Rows are points. Two turns around zero, p and q, are shown by what they do to some points. Where does a point land after both, in the order given? Backwards means that the second turn is done in reverse. Each puzzle has new turns, and all numbers are rounded.

Turn p:
[-21 -46  37] => [-46 -37  22]
[ 21   8 -14] => [25  7  4]
[-11  -1 -13] => [  2  -6 -16]
[ 10  39 -11] => [ 19  36 -11]
Turn q:
[ 28  25 -35] => [ 36 -11 -34]
[-27   3  32] => [-16  -8  38]
[-23  24 -32] => [44  9 12]
[  2 -39  31] => [-49  11   3]
[  5 -20  10] => [-21   7  -4]
[15  7 -7] => [  7  -8 -15]
Where do these land?
q, then p: [-34  -2  16] => [-30  15  17]
q, then p: [ -8 -29 -21] => [  7  32 -16]
p, then q: [-22  10  28] => [16  5 33]
q, then p backwards: [ 45 -13  -9] => [-41   8 -23]
p, then q: [ 19  34 -14] => [ 19 -31 -19]

Turn p:
[  3 -20  11  35] => [ -5  36  14 -17]
[-30  -3  14 -33] => [-11 -38  25   4]
[ -8  30 -34  -4] => [ 21 -23 -31 -13]
[ 22  40   6 -15] => [ 31  -9 -14  33]
[ 13 -46   2  18] => [-36  34   5  -9]
Turn q:
[ 23 -25 -29  29] => [ -9 -21 -45 -18]
[ -3  -9 -20  54] => [ -6 -30 -45  21]
[-20   5   7 -36] => [-3  5 41 -5]
[ -5   2  33 -19] => [25 14 25  1]
[  5  26   9 -27] => [-6 32 22  0]
Where do these land?
p, then q: [-14 -17  24  35] => [15 36 26 11]
q, then p: [-17  -8 -48  26] => [-33 -10   7 -46]
q, then p: [ 25  36  -8 -23] => [ 40 -29   5  -2]
q, then p: [ -6  11  -2 -26] => [13 -8 23  8]
p, then q: [ 12 -22  34 -12] => [22 -4  0 38]

Turn p:
[ -6  30  23  20  34  23  38 -16] => [  1  16 -30  17  13 -23 -24  50]
[  7  15  -2   3  10 -34  35  30] => [ 15 -11 -34   0 -23   6 -39 -11]
[ 30 -10  25  22  22  24 -31 -28] => [  7 -19  25  10  32 -46  19  19]
[ 31  10 -25 -25   2   9  26 -17] => [  3   3 -26 -18  44  12 -11 -10]
[-30  25  -6  11 -17 -23   4 -38] => [-28  22 -34  25 -11  -4  26  -9]
[ 11  22 -13  -1   1   8 -31  32] => [ 13 -32  -1 -28 -14  11  19  13]
[ -4 -17   9   2 -12  28  23  32] => [ 30  20  21  -3  -6  21 -20  16]
[-24 -26  37 -26   5   9 -42 -18] => [-41 -12  53  23   5   1  13  11]
[-30 -16  32   1 -25 -29 -14 -11] => [-20   4  20  45 -26   4  11 -18]
[-14 -28 -35 -11  -1 -16 -45  -1] => [-28  -6  27 -33 -15  -3  25 -33]
[ 31  -7 -45   3 -19   3  36  34] => [ 48  15 -19 -39   4  21 -18 -27]
Turn q:
[-20  14  36   0 -41  41  -6  -6] => [-58 -22   6 -33   7  10  11   9]
[-16  -4 -28 -13 -13   4 -23   7] => [ -7   0 -29  13 -16   5  16  20]
[-19 -13 -15 -22  13  17 -38  18] => [ -8  34 -31  -1 -11   5  16  29]
[ -7  12  25  42 -18  24 -35   9] => [-18 -10  35 -24   3  13  34  35]
[-11  18 -23   2 -19   5  -9   9] => [-15 -10  -5  19 -17   3  21   6]
[ -3  28 -33 -22  29  16 -25  -6] => [  2  31 -24   4 -22 -15  40 -15]
[ 17 -20   7  26   9   1  54 -10] => [ 13 -13  21  14  49  -4 -23 -24]
[-15  14   4 -13  12 -14  -1  27] => [ -7  24   7  11 -24  14 -10  -3]
[ 58 -25  10 -12  11 -45  37  -6] => [ 44  -9  12   6   7 -39 -61 -17]
[ 17 -23  17  12  16 -50  46 -42] => [ 53 -26   9  -9  22   7 -45 -41]
Where do these land?
q, then p: [-12  13 -30  15 -33  -7  11   2] => [ 21  36  20   4 -10 -20  -3  -8]
q, then p backwards: [-18 -25 -25 -17   5  24   6  -2] => [  3  30  -4  -5  -5  -2  23 -31]
q, then p: [-16  97 -22 -11  13  46  14   5] => [-28  75 -48  64  -4   2  -1   3]
q, then p: [  2 -23   0  41  17 -24   2   4] => [ 31 -28  12   0  20 -17 -12  20]
p, then q: [ -2 -14  -1 -19   1 -14  24   2] => [  2   1  -9 -20  -5   3  28   5]
p, then q: [10 -9 18 -4  3 -8  5  8] => [ 11  -2   5 -14   5   0   4  17]
q, then p backwards: [ -3 -13  72   6   7 -13 -44   4] => [-19 -16 -35 -15  26  49   1  49]
q, then p: [  3   8  50 -11  13  -3  14 -56] => [-53 -13  15   2  52  13   0 -12]
p, then q: [ 15 -16 -30  -8 -10 -20 -33  11] => [ -2 -16 -32 -24  17  -5 -24 -21]
q, then p: [ 21 -18 -32   8 -17  21   1  21] => [ 15  -2  -8  -8 -41 -24 -20  -8]

Turn p:
[ -1   4  41  -3  -3   4 -14  50  23 -19 -51] => [ 30  24  31  11  45 -35 -11  14 -29 -18  25]
[  9 -42 -30  35  28 -23  23  -9 -11 -35  13] => [-31 -25 -42   7  16  10 -48   3  -7  11 -34]
[ -2  37  -9  -9 -15 -34 -27   8  -3 -32  33] => [ 21   9   4 -26   7 -21   7 -44  10  30 -35]
[  9 -25   3 -38  11  19 -18 -15   1 -30   1] => [ 18 -11 -11  21 -30 -15   0   0 -42   4 -11]
[-41  40  -7  -9 -34 -15   8   3  23  37 -30] => [ 18   4   9 -27  17 -14  35  15  44  14  49]
[-44 -18   3   9  -6   4  -5 -13   3 -27  34] => [-23 -32  -2   6   8 -23  27   4  -5  18 -35]
[ 12  -4 -12  29  -3  -6   6  30 -26  24  35] => [-32  15  21  -4  -5  12 -24  -6  36  -9 -27]
[  1 -18 -13  24  -9  26  32   1  31  -6  26] => [-20  10 -19  -1   7  13  12  46   3  -2 -34]
[ -5 -21  10 -33 -54  22 -12 -11 -32  20   3] => [  1  -1  41  35 -43   3  19  10   6  36  13]
[ -6 -28 -32 -30  26  35  41   8 -24   2 -50] => [-31  10 -33  16 -33 -22 -32  34 -21  -3  53]
[ 29  22 -17  22  -3  17 -39  -4   9  45 -26] => [ 20  -1  35 -46 -15  39 -11  10   0 -21  24]
[  0  24  17 -26  26 -14  36 -31  -1  -5 -17] => [  5   7 -48  15   6   5  19 -27  -6  -6  34]
[  7   2  25 -10  17 -33   4 -17   1  39  26] => [ 13 -14  -8  21  -5  20  14 -30  38 -29  -3]
[ 31  27  20  36  20  -1 -36  -1   7 -12   4] => [ 12   3  20 -28  24  27  -6 -29 -28 -24 -20]
Turn q:
[-30  15  27  -1   8 -44 -54 -42   5  11  19] => [ -3   8  -2  17  20   0  77  46 -10  -8 -11]
[-32   7 -24 -15 -10  11  27  -8  15 -44  41] => [ 37 -17 -28  -8 -15 -23 -19  34 -18  34  21]
[ 14  39  28  10 -13   8  35 -15  -4 -15  -2] => [ 16 -25 -23   5 -46  -1   3 -13  -4 -28  -8]
[ 26 -34 -28   4  -4  41  -9   1  -7  24  -9] => [  2   2  16 -34  30   8 -16 -42  19  17  -5]
[  1  34  -2  29  10  23 -17 -19  30 -28 -30] => [-12   4   9 -44 -49  -9  30   0   2  -5  17]
[ -6   0 -14   1  18  -3  18  29 -18  35 -11] => [-33 -18  19  12  12  10 -31  -4  -4   3 -17]
[-21 -26  24  22  14   5  17  -4  10   0 -37] => [-19  25   1 -28  -2  -1 -15   1 -30 -34 -11]
[  4  -8  24   2  34 -67 -19  -5 -24  30  39] => [-30   4 -12  64  41 -20  37  11  -9  -3 -28]
[ 30 -10   1 -31   5 -19 -27  14 -65   5   8] => [ 20  -2  41  55  33 -15   4 -22  23  -4  -8]
[ -9 -16 -36  -4 -23 -18   2  -8   3   7  -4] => [ -2 -14  -4  -7  32  11  -6   8  -2   3  34]
[  5 -43   3 -10  13 -11  11   9  23   0  21] => [ -7  31 -31   4  26 -13 -21   5   2  12  -4]
[-32  15  10 -29 -15  55 -16   8  11   1  24] => [ 44   2  10 -22 -19  25  -4  26   6  37 -30]
[ 17  -4 -37  36 -44  -3 -18  21   7 -21  -7] => [ -1   5   6  -4  -5  23   6 -34  -9  23  62]
[ 34  31  24 -15   6  21  51  20  14  -6 -53] => [-13  -6  -3  -9 -58   6 -46 -16  34 -47  -9]
Where do these land?
p, then q: [ 18  -7  -5 -29 -12   6  -7 -30  10  18 -23] => [ 19  -5 -16   7   3  16  -8 -41   9  23   0]
p, then q: [  6  52 -18  27 -15  -7  -7   8 -14  -9  13] => [  9 -19   2 -13  -3   2   4  40  34 -18 -31]
p, then q: [-25 -11  -1 -18  19   8   9  -9 -14  32 -26] => [ 17  10 -29  13  12  -1   0   4 -27  32  14]
q, then p: [-22  27   2   8 -41 -21 -36  14 -12  -9  37] => [-49  33  14  12  -2  41  -7  18  16 -18  -9]
q, then p: [  4 -33  -3  -6 -18  -1  20  13   5  26 -43] => [  4 -15   3 -19 -16 -25  21 -13 -48  -9 -13]
q, then p backwards: [-12  33 -17   9 -28  -3   8   5  23   8  55] => [ -4 -21 -22 -13 -21  -7  17 -62   4 -16  -8]
q, then p: [ 24 -33  -1  62  54  -6 -19 -20  -4 -31  40] => [-14 -23 -45  -3   8  17   1 -51  62  23  41]
p, then q backwards: [ -5 -28  -6 -46 -14  44  24   6 -16   2 -41] => [-26  21  -6   4   6 -41   0  31  17 -59   8]
p, then q: [-14  43  31  34 -24   3  -9  -2  16 -11  28] => [-11 -14  -8 -14 -21 -25 -29  18   9 -41 -38]
q, then p: [ 16 -10   1  29  66  -6 -38  20  22 -31  11] => [  2  -1  -5 -13  33  -5  36 -30  65  12  34]
q, then p backwards: [ 24 -15  22 -31  15  -1  21  11 -19  15 -12] => [ 16 -20  11   7  18 -28   4  35  -1   8  23]
q, then p: [-13 -18  -5 -39  -4 -16  34 -16   3 -10 -40] => [ 24   2   4 -10   4 -38 -20 -17 -28  -2 -43]

Turn p:
[-44  12 -18   4  80  20 -14 -30  20   8  14  -1  22  12] => [-37 -10 -25 -48 -55   6   0 -34   9 -11   9  40 -33   4]
[  8  15  39  -7 -37  -9 -19  30   5  -1   1 -10 -15  23] => [  1 -16  13  32  16 -20  17  12  -1 -23  17 -41   9  18]
[-32   1 -32 -29  64  -8  27 -11  21 -15  21 -12  33  13] => [-32  22 -11 -28 -20  23   2 -42  15   1  31  30 -49 -30]
[  5  -6   5  20   4 -11  32 -40  17  -8  -1  53  -6 -17] => [ 11  24   0 -11 -13 -22 -27  16  -4  52  19  31  10  13]
[ 19   6  12 -22 -40 -21 -20   7  11   5  24 -17 -23 -15] => [ 16 -22  48  41  16  -3   5  -1 -13  -9   4  -8   2   4]
[  2 -19   1  -5  95  24  11  -3  -7 -22  31   2  18   8] => [-50   9 -25 -60   6  13 -11 -51 -22  12   6  15 -34  11]
[  4  -5  10  -5 -50  22  -7 -12 -24  -3  -1 -26 -15 -31] => [ 12  -4  34  24  13  11 -22   7  18  -9 -42 -15  24  11]
[ 52  21   5 -20 -41 -16 -47  -2 -29  10 -23 -16   7   5] => [-10 -30  17  49   9  -9  26  34 -23   4 -45 -31   0 -17]
[ 20 -30 -13  12 -29  14  24  15  26  41  -9  27   0 -18] => [ 63  -1 -29  18  16 -12  -7 -13   0  22  -4  15  20  -2]
[ 24  17  13  20 -51  12 -16   9  17 -21 -10 -35   9  20] => [ -9 -11  11  28  35 -42  14  21  29 -30 -18 -10  10  -4]
[  8  18  27 -37 -30   7 -17  21  -5 -15 -50 -15  -8  -9] => [-23 -16 -10  57  11  13 -19  26   5 -18  -3 -35  16  -5]
[-10 -47 -22  12  18  -8  14 -26   1   9 -14  13 -39  16] => [ 38  -2 -13 -36   2  21 -20  29   0  15   8  17 -32  15]
[-36  13   5  14  97  -9  51 -17 -12  22  16 -19  32  16] => [-44   4 -25 -71 -28  37  34 -43  33  36  31  15 -15   0]
[  9  28  -7  19  -8 -10 -23  34   2  -6  -9 -12 -22 -27] => [ -6 -17   9  13  13   8  14  16 -21 -31   4  14  41  -5]
[  7   1 -14   9 -35 -19  -3  23 -20 -24 -10  -5  10  -1] => [  5  20  13   7  19  -5   8  24  -5 -16  -9 -18  17 -31]
[ -5  13 -20  -4 -17  23  15   0 -21   9  12  37 -19  16] => [ 22  44  -9  11 -15   5  11   6 -12   0 -13   2  -2  31]
[-29 -38   9  18 -18  -9  -8   2  -1  12   7  37  16 -11] => [ 42   6   0 -24 -25 -23 -25  -6  -8   6   7 -21  15 -10]
Turn q:
[ -6  27 -47 -15 -16 -56 -23  -4  24 -26  17  20   5 -14] => [-15 -16  40  16 -19  19  15   9  37  -8  -5  48  26  38]
[ 25  26  12  29  51   1 -10 -45 -16 -41 -25 -17  41 -18] => [ 18 -44  26  12 -26 -33  32  23 -13 -26   3 -62 -16  24]
[-52   5   4 -16 -44 -18   5  37 -58   2 -20 -46 -14 -46] => [ 16  45 -40   4  29 -28  38 -34  12 -13 -36  45 -42  37]
[-16 -19  15  -5  16  35   6  21  36  -3   7 -13  10  11] => [ 17   6 -17 -13 -19  35   5  -3 -31  -2   1  -4   1 -34]
[ 17 -51 -24   3 -32   3  31  11 -18 -19   7  -7   1 -20] => [ -7  -7 -44  36   6  -9 -16   4  22 -32   5  26 -18 -23]
[ 38  21  10 -35   1  -2 -31 -29  10   4  26  41  -7  33] => [-41  -1  30 -13 -27  17 -43  21  12  36  12 -21  12  21]
[ 18 -10  -6  21   5  -4  -5 -13 -14  -7  78   9 -18  10] => [-27 -26 -33 -15  11  11 -21  30   0  -3  48   7  22  29]
[  0 -33  17  36   2 -11  -1 -26   3  -7   1  46   9 -33] => [ 24 -31  11  19 -10 -41 -32  15 -23  -3  24  25   3  -2]
[ -2  -9 -42 -19  -3   9   0 -21  11  41 -30  -7  -9  -5] => [-32   0   6   5  -2 -24  18 -20  12  19 -26   7  20 -39]
[  0  12   4   4 -16   1  -4  -1   7 -32   4  -4  -4  39] => [  8  -3   8 -23   5  28  -7  28  22  -6  -6  -7 -12   1]
[-12 -14  -1 -33   3   3 -28  11   5   4  -8  14  30  24] => [ -6  26  17   9 -27  18  11  16  -3  31   5   7 -17 -16]
[-40  -2 -12   8  15  33  37   6  15   6  -3  18 -28  17] => [ 25   1  -8 -44   2   2   0 -30  11   0  20   7  17 -42]
[  0   1 -15  28   3  -4  33 -40  24  20   8 -38 -21  50] => [-33 -28  11 -45  47   8   9  12  -2 -23  -4 -15  16 -39]
[ -9  -4  22 -17   9 -16  22  48 -35  13 -35 -26   0   0] => [ 14  63  -5  17  25  -6  18 -26  -5 -18  -3 -13 -26  -1]
[ 28  58 -10  12 -11  -8 -29   2   5  32  -9  22  25   2] => [ -3 -22  38  26  17  13   3 -12  10  51 -13 -22  13  30]
[ 26  17  49  -7  -5  18  25  13  20  16  21   1  19 -15] => [ -1 -11  -5   9   1  31 -36 -35 -40   0   0 -22 -16  12]
[-16 -25  24   5  22  16 -27  31 -21  -1 -42 -12 -37 -35] => [ 44  51 -32   4 -10 -44   7   1 -20  -1 -24  -6  15   1]
Where do these land?
q, then p: [ 27 -16   7  -2 -18  -5  18 -17  -3   9   9 -28 -10 -15] => [ -8   5  -1 -29 -15  15 -17  24  -4 -26   3   4  -6 -17]
q, then p: [-81  22  10  79 -14   4 -25   8   0  19  11 -21   7 -25] => [  8  27 -48 -11  28  33  18  -7 -45  83  -6 -13 -38   2]
q, then p: [ 19   2 -18 -20 -26  80  20 -23 -21  25   2  15   7  -7] => [ 59 -43  23   1 -26  28 -17   6  15  -6 -18  41 -16 -17]
q, then p backwards: [ -7  25   4   8  12  -2   8 -20  -8 -17   2  -6  22 -29] => [ -3   3  16  -1   3   4 -29   1  11  27  24  -6 -11  19]
q, then p backwards: [ 11  13  -8 -21   8 -11   4  -9 -11 -17   3  23 -56 -20] => [-39   7  27  30  -8  39   6  -9  11 -15   7   9   8 -11]
q, then p: [ -9  14 -13 -12 -22 -17 -22  -3   2  10   1 -26  24  10] => [ 10  10 -36  -5  -5  16  -4   4  19   4  19  -6  10  25]
p, then q backwards: [-16 -16 -15  12   3   2  23 -16 -22 -15  18  16   0  40] => [-28   7  26 -23   2   2 -11   7 -31 -15 -13  -8 -14  26]
p, then q: [ -3   7  24  -6 -23 -16   9  39 -19 -60 -20   0  14  18] => [ 19  -1 -11 -11  -2  26  60 -10 -20 -27   0  -2   4  42]
q, then p: [  0  20  31 -12  49 -19  20  63  -6   8   3 -36  14   0] => [-59  36  15 -10  15   7  31   2  34   5 -33  15  -4  35]
p, then q: [ -8 -42  29 -26   6 -20  -7 -11  15  16 -14  18 -22   9] => [-32  17 -42   4  17   5  -7  34  -8  13  -5  -1  24   3]
q, then p: [ 18 -23  29   1  25 -21 -50  33   4   9   0  15   6  21] => [-17   1  -8   1   1  -7  58 -17  -8 -19 -17 -24  41  11]
q, then p: [ 22 -33 -80  -1  53 -17  21  -6  -4   0 -19  -7  15 -21] => [  9  32  39 -35  15 -30 -16 -17  41  14  31  23  44 -41]
p, then q: [ -6  20  28  26  -7 -17   4 -12   3  11 -22  15 -30  47] => [-11  25  -7   5  34  57   0  -3   9 -15  18  13   7 -15]
q, then p backwards: [ 15   7 -23 -14 -16  79 -45 -19  47 -22  12  15  -5  -8] => [-20  -8  10   6  20   1 -17 -44 -31  59 -58  10  26 -35]
q, then p: [ 18   0  -4 -11 -31 -21  24  -6  24  24  14   6  14 -22] => [  4  -3  -7 -38 -33 -17 -32  16  -1  -2  -9  -4   3  15]
